Rows are points. The points of each table are mixes of a few directions, plus a little noise. How many directions does each table use, and how many do they share? Where both have some left over, give the other angles between the two spaces (their principal angles), to ten degrees, smallest first.

First (7 x 2):
[[10.6 -4.6]
 [-0.4  0.1]
 [ 3.9 -1.8]
 [-2.1  0.9]
 [-4.2  1.9]
 [-1.8  0.9]
 [-6.1  2.7]]
Second:
[[-1.9 -4.7]
 [ 1.8  4.5]
 [-2.6 -5.7]
 [ 2.5  6.0]]
Directions: first 1, second 1, shared 0; angles 90

First:
[[  0.7  -2.7   8.4   0.9  -0.8   5.8]
 [ -1.7   3.9  -5.3  -1.7   4.4  -3.9]
 [  1.7  -3.6   4.8   1.6  -4.0   3.6]
 [ -0.4  -0.1   3.7  -0.2   1.9   2.5]
 [  0.4   1.6 -11.2   0.0  -3.0  -7.7]
 [ -2.0   3.6  -3.6  -1.8   5.1  -2.6]
 [  0.8  -2.7   9.0   0.9  -0.8   6.2]
 [ -0.8   3.0  -9.6  -0.8   0.6  -6.8]
 [  1.5  -2.8   3.9   1.4  -3.8   2.9]]
Second, 8 rows:
[[ -5.5  -6.8  -2.3   1.6  -1.4  -1.4]
 [  1.5   1.2   5.8   2.1  -2.6  -1.6]
 [ -6.3  -1.3 -10.9  -2.7   6.4  -2.8]
 [  6.6   4.3   1.7  -2.0   0.0   5.8]
 [  6.9   4.1   6.9   0.5  -2.6   3.5]
 [ -4.5   2.6  -1.8   0.5   3.3  -7.8]
 [  1.2   0.6  -3.2  -2.0   1.7   3.0]
 [  0.1  -4.8   3.8   2.1  -4.5   1.8]]
Directions: first 2, second 3, shared 1; angles 70

First:
[[  0.0  -2.2  -2.7   0.8  -1.7   7.6  -2.2  -2.1   1.7]
 [ -2.5  -3.0   0.9   0.8  -1.7   2.6   7.0  -5.0   1.7]
 [ 13.6   4.8  -0.4  -6.8   1.2  -1.3  -3.4   5.4  -3.4]
 [  3.0  -1.4  -0.2  -4.0  -3.2   2.7   4.5  -2.2   1.2]
 [ -1.3  -1.1   1.2   0.3  -0.4  -0.5   4.5  -2.2   0.5]
 [  8.2   1.8   1.1   0.3   3.4   2.2   2.2  -0.6  -2.7]
 [-10.4   0.7   1.2   3.7   1.3  -8.7  -3.7   3.0   0.2]
 [-10.6   0.3  -1.1   4.9   1.2  -4.7  -8.9   3.6   0.8]]
Second, 10 rows:
[[ 3.5 -4.7  2.6  4.8 -3.4  1.0  2.0 -2.1  1.4]
 [-1.2  2.2 -1.7 -2.6  2.1 -0.4 -0.9  0.6 -0.5]
 [-6.6  3.6  1.9 -0.6 -1.9 -1.8 -2.5  6.0 -3.1]
 [ 0.5  0.7 -1.4 -1.5  1.7  0.1 -0.1 -0.8  0.3]
 [ 6.1 -9.0  5.7  9.8 -7.3  1.9  3.8 -3.4  2.4]
 [ 4.2  0.0 -4.3 -3.4  4.9  1.1  1.0 -4.7  2.2]
 [ 3.1 -2.7  0.5  2.0 -0.8  0.9  1.4 -2.3  1.4]
 [ 7.1 -6.2  0.9  4.3 -1.5  2.0  3.3 -5.6  3.2]
 [-8.8 10.4 -4.8 -9.8  6.4 -2.6 -4.8  5.9 -3.7]
 [-7.8  5.7  0.5 -2.9  0.0 -2.2 -3.2  6.5 -3.6]]
Directions: first 4, second 2, shared 0; angles 40, 70

First, 8 rows:
[[ 3.4 -0.3 -0.6 -1.7  0.8  1.8  5.3 -5.6 -4.4 -4.0 -7.4 -4.4 -5.8 -2.4]
 [-4.5 -4.3 -3.7 -2.9  4.6 -5.4 -0.2  0.6  0.7  6.1  5.4  6.9 -0.2  0.8]
 [ 3.5  1.4  0.5 -0.7 -3.9 -0.4 -1.7 -2.1  1.3 -6.5 -6.1  0.8 -4.8  4.2]
 [ 0.6 -1.8  4.7  1.4 -8.3  2.7  2.7  1.0  0.9 -4.2 -4.5 -7.6  4.5  3.6]
 [-7.3 -0.9 -7.7 -1.2  4.0 -0.8 -5.2  5.0 -4.3  6.2  9.9  5.7 -2.9 -0.5]
 [ 1.4  2.9  1.6  2.1  3.7 -0.7 -3.9  4.2 -0.8  3.5 -3.2  2.7  2.0  0.5]
 [-1.2  1.1  1.0  1.6  5.9 -2.1 -1.5  2.5  1.9  6.9  4.5  3.8  5.4 -3.0]
 [ 3.5  1.6  3.8  2.0 -6.6  4.9  4.6 -6.0  4.6 -8.3  1.3 -7.8  1.7 -3.3]]
Second:
[[-0.4 -8.0  1.5  1.7  2.2 -0.8  1.2  0.8 -4.1 -0.6 -7.4  7.6 -2.5  1.6]
 [ 3.4 -3.4  2.5 -2.7 -1.3 -7.5 -0.3 -1.9  6.2 -3.0  4.9  1.1 -6.9 -5.3]
 [ 5.3  6.8 -5.1 -1.7 -8.0  4.3 -3.6 -9.9  1.4  1.8  5.5 -6.1 -2.3 -0.5]
 [ 1.0  0.0 -1.3  1.8 -4.2  2.3 -1.9  0.0 -2.1  1.6 -4.3  6.1 -2.7 -0.6]
 [ 1.0  1.8  1.7  2.6  1.1 -1.2  5.7  5.2 -0.5  2.0 -1.7 -0.3 11.3 -1.7]
 [-7.5 -2.1  1.4 -0.3  3.7  1.9 -0.6  8.9 -2.9  0.0 -2.4  2.6  2.9  2.2]
 [-4.7  3.4  3.2  1.4 11.6 -4.2  0.7  3.3  4.9 -3.2  1.9 -5.4 -3.0  2.2]
 [ 1.9  1.4 -3.9 -2.9 -5.0  5.2 -1.3 -6.2 -2.7  1.5  3.7 -5.5  3.2  2.0]]
Directions: first 6, second 6, shared 0; angles 30, 30, 40, 40, 60, 80

First, 8 rows:
[[ -0.5  -0.2  -2.7   3.1   1.5  -5.3  -1.9  -5.8  -1.5  -4.7  -1.1  -1.8
   -3.9  -0.8  -0.6  -1.1   0.3  -3.5  -6.3  -2.2]
 [  0.2   0.1   1.3  -1.4  -0.7   2.5   1.0   2.8   0.6   2.2   0.5   0.7
    1.8   0.4   0.3   0.5  -0.1   1.6   3.1   1.1]
 [ -1.2  -0.6  -5.6   6.2   3.0 -10.7  -4.0 -11.9  -3.1  -9.5  -2.1  -3.3
   -8.0  -1.6  -1.2  -2.2   0.6  -7.1 -12.8  -4.5]
 [  0.4   0.2   1.9  -2.0  -1.1   3.7   1.4   4.2   1.0   3.3   0.7   1.1
    2.8   0.5   0.3   0.7  -0.1   2.4   4.5   1.6]
 [  0.3   0.2   1.4  -1.6  -0.8   2.7   1.0   3.0   0.8   2.5   0.6   0.9
    2.0   0.4   0.3   0.5  -0.1   1.8   3.3   1.1]
 [  0.7   0.4   3.0  -3.5  -1.7   5.9   2.2   6.6   1.7   5.2   1.1   1.8
    4.5   0.9   0.8   1.2  -0.3   3.8   7.1   2.5]
 [  1.1   0.6   5.1  -5.8  -2.8  10.1   3.9  11.2   3.0   8.9   1.9   3.1
    7.6   1.6   1.2   2.1  -0.5   6.6  12.0   4.2]
 [ -0.9  -0.4  -4.6   5.2   2.5  -8.9  -3.4 -10.0  -2.6  -7.9  -1.7  -2.7
   -6.6  -1.3  -1.1  -1.7   0.5  -5.9 -10.6  -3.8]]
Second (8 x 20):
[[-2.9  2.1  4.2 -3.8  1.9 -6.1  1.3  6.3 -2.8  5.2 -1.5 -6.5 -1.1  3.6
  -8.4 -5.6 -5.3  0.7 -0.8 -1.3]
 [-4.7  3.7 -4.2 -0.5 -0.2 -2.9 -2.3 -0.8 -3.4  1.4  4.1 -4.8 -1.2 -4.9
  -5.0 -5.8 -1.6  7.1 -0.3 -0.9]
 [ 1.3 -4.3 -1.5  1.0  0.4 10.0 -0.8 -2.1  1.8  0.2  0.7  8.8  0.5 -1.9
   8.3  1.1  7.9 -0.8  5.4  5.1]
 [ 3.4 -2.5  0.3 -0.7 -3.8 -1.5 -1.6  2.3  0.0 -2.2  0.3 -2.2  6.1  1.0
   4.1  6.1 -4.3 -4.6 -3.2 -1.5]
 [ 0.3 -2.6 -1.0  1.6  0.1 -5.5 -4.3 -2.0 -2.5 -2.5 -0.8 -4.2 -1.6  0.2
   0.9 -1.2 -0.7 -5.2 -7.0 -0.5]
 [-0.1  3.3 -0.4  5.3 -4.3 -2.3 -4.0 -1.2  3.8 -2.6  2.6 -7.7 -3.1 -4.4
  -2.5  1.1  2.2  8.0 -2.0  0.9]
 [ 2.3 -5.8  2.4 -0.2  2.0  0.3 -2.0  0.7 -1.0 -0.2 -3.3  2.0 -0.4  3.8
   4.7 -0.2  2.1 -9.3 -2.7  2.2]
 [-0.2  6.2 -0.1 -2.8  3.9  8.2 13.8 -2.7  3.8  0.8 -2.1 14.8  0.8  2.3
  -1.9  4.7  0.0  3.9 10.4 -4.1]]
Directions: first 1, second 6, shared 1

First, 9 rows:
[[  3.1   3.6   3.1   1.4   6.7  -1.3   3.9   1.9   2.6   2.8   0.2   2.4
    0.1  -1.3  -1.5  -8.4  -3.8   1.5   0.4   5.5  -0.8   9.5   3.6   0.1
    6.6  -2.3   0.1  -7.0  -2.2  -6.0   8.3   2.0]
 [ -0.7  -3.1  -4.0   6.1   2.6   3.8   3.6   5.1  -1.0   0.1  -5.0  -4.9
    3.2  -3.3   2.7  -3.2   4.8   9.0  -1.5  -2.1  -1.9   8.5  -0.6   1.8
   -0.8  -0.1   1.0   1.1  -3.9  -2.2   1.2  -1.9]
 [ -1.8  -8.6  -3.5   3.5   4.0   2.6   5.5   7.3  -2.6  -1.5  -4.5  -5.9
    1.9  -2.7   4.8  -1.4   3.6   8.4   0.5  -2.6  -1.8   4.3  -3.1  -0.3
   -3.8   0.8   1.9   6.2  -3.5  -0.8   0.2  -4.3]
 [  2.1   7.9   1.6  -2.2  -0.3  -4.1  -2.3  -2.3   2.8   1.5   3.7   4.5
   -1.6   1.5  -3.2  -3.8  -3.7  -5.7  -0.6   2.3  -0.7   2.6   4.3   1.5
    5.6  -1.4  -0.4  -5.8  -0.1  -3.7   6.9   4.7]
 [ -0.3   2.1   1.6  -1.9  -6.1   1.3  -5.2  -6.6  -0.1  -0.2   1.7   1.8
   -0.7   1.8  -2.4   6.8   0.6  -4.3  -0.5  -0.7   2.5  -8.6  -1.0  -0.6
   -1.9   1.0  -1.7  -0.6   4.0   5.4  -8.0   0.2]
 [ -0.3  -0.9   0.0   3.9  -3.2   6.0  -1.4  -3.1  -1.1   0.6  -3.2  -1.9
    2.5  -1.3  -0.6   4.7   4.1   4.3  -1.5  -0.8   2.2  -1.7  -2.0   0.1
   -2.7   0.6  -1.2  -1.0   1.5   4.4  -9.0  -2.3]
 [ -1.1 -11.8   5.9  -9.6   8.5  -5.8   6.7   4.3  -2.0  -2.4   2.9   1.4
   -5.1   2.2   4.1   0.9  -8.7  -4.6   6.3   4.8   1.7 -10.4  -4.8  -7.3
   -3.4   0.7   1.4   9.1   2.4   1.9   1.4  -4.3]
 [  1.5   5.2   0.6   5.3  -4.1   6.1  -3.4  -5.7   0.9   2.4  -2.4   0.2
    3.1  -1.4  -3.2   2.3   3.9   3.3  -2.8   0.6   1.9   2.2   1.0   1.7
    1.3  -0.5  -2.0  -7.0   1.3   2.3  -6.6   0.4]
 [ -2.6   5.6  -5.1  -6.5  -8.2  -8.8  -7.4  -0.7   0.5  -3.3   6.9   2.8
   -3.7   4.5  -0.4   2.6  -0.5 -11.8  -0.5  -7.2  -3.5  -6.9   2.6   2.9
   -1.0   1.5   0.9   4.9   0.2  -1.2   5.6   4.9]]
Second, 8 rows:
[[  1.3  -3.4   3.8  -2.2   0.7   0.8  -1.4  -0.8  -0.2  -1.3   1.0   0.1
   -2.6   1.4   2.4   1.1  -3.4   0.9   4.7   1.0   4.8  -4.3  -2.8  -1.9
   -2.0  -0.1  -0.3   7.1   0.9   1.3  -4.0   1.6]
 [ -0.1  -2.0   3.6   1.4   0.6   4.5   2.2  -3.8  -0.7   2.0  -0.8  -0.5
   -0.1  -0.8  -1.1   3.4  -0.4   3.4   0.8   2.7   0.5  -3.3  -1.2  -2.0
    0.0   0.6  -0.8  -6.1   0.7   4.8  -7.5  -5.0]
 [ -0.2  -1.9   4.9  -1.1   1.7  -2.0  -2.9  -0.1   2.1   0.1  -5.6   1.5
    5.4  -1.9   0.2   2.0   1.0  -4.9  -4.4   5.0   5.5  -3.1  -2.7  -1.0
   -3.3  -0.5  -1.8   5.5  11.4   4.4  -3.0   2.4]
 [ -5.1   5.0 -12.5   1.6  -7.2  -1.0   0.4   4.6   0.8  -3.8   1.1   0.7
   -3.8   1.3   1.6  -6.6   5.6   3.2  -1.1 -10.6  -6.9   8.0   1.6   4.1
    0.9   2.4   3.8   1.8  -9.8  -6.0   9.1   3.3]
 [  0.9   4.5  -8.4  -3.3  -5.2  -2.5  -2.7   0.4  -2.4  -3.6   5.6   2.7
   -2.4   4.2  -2.7   0.9   0.7  -6.3   0.1  -5.3  -1.0  -0.6   1.4  -0.3
    0.3  -0.8   0.5   3.4  -4.0  -6.6   4.6   3.5]
 [  3.0   1.6   1.7  -1.8   0.9  -3.2  -3.4   0.3   0.2  -0.1   4.1  -0.9
   -2.0   1.6   1.2  -1.2  -3.8  -2.1   3.7  -0.8   1.0   0.1   2.0   1.7
    1.4  -1.4  -0.3   3.9  -1.9  -3.5   3.7   4.0]
 [ -2.0   2.4  10.0   8.5   0.9   6.5   1.5  -6.8   4.0   8.7  -3.3  -4.5
    1.0  -5.6   0.0   0.5   1.0  11.3  -0.5   3.4  -5.4   2.3   3.7   4.9
    4.7   2.4  -0.7 -20.5  -1.3  10.5  -7.9  -7.6]
 [  1.9  -5.9  -3.0  -2.9   7.9  -3.0   6.1   6.5  -3.7  -1.8  -2.0   0.9
    4.5  -0.2  -1.6   0.2  -0.4  -5.6  -3.3   4.6   1.5   1.1  -2.2  -5.6
   -2.0  -2.6  -0.4   5.0   4.0  -5.2   4.9  -2.2]]
Directions: first 4, second 6, shared 2; angles 40, 40
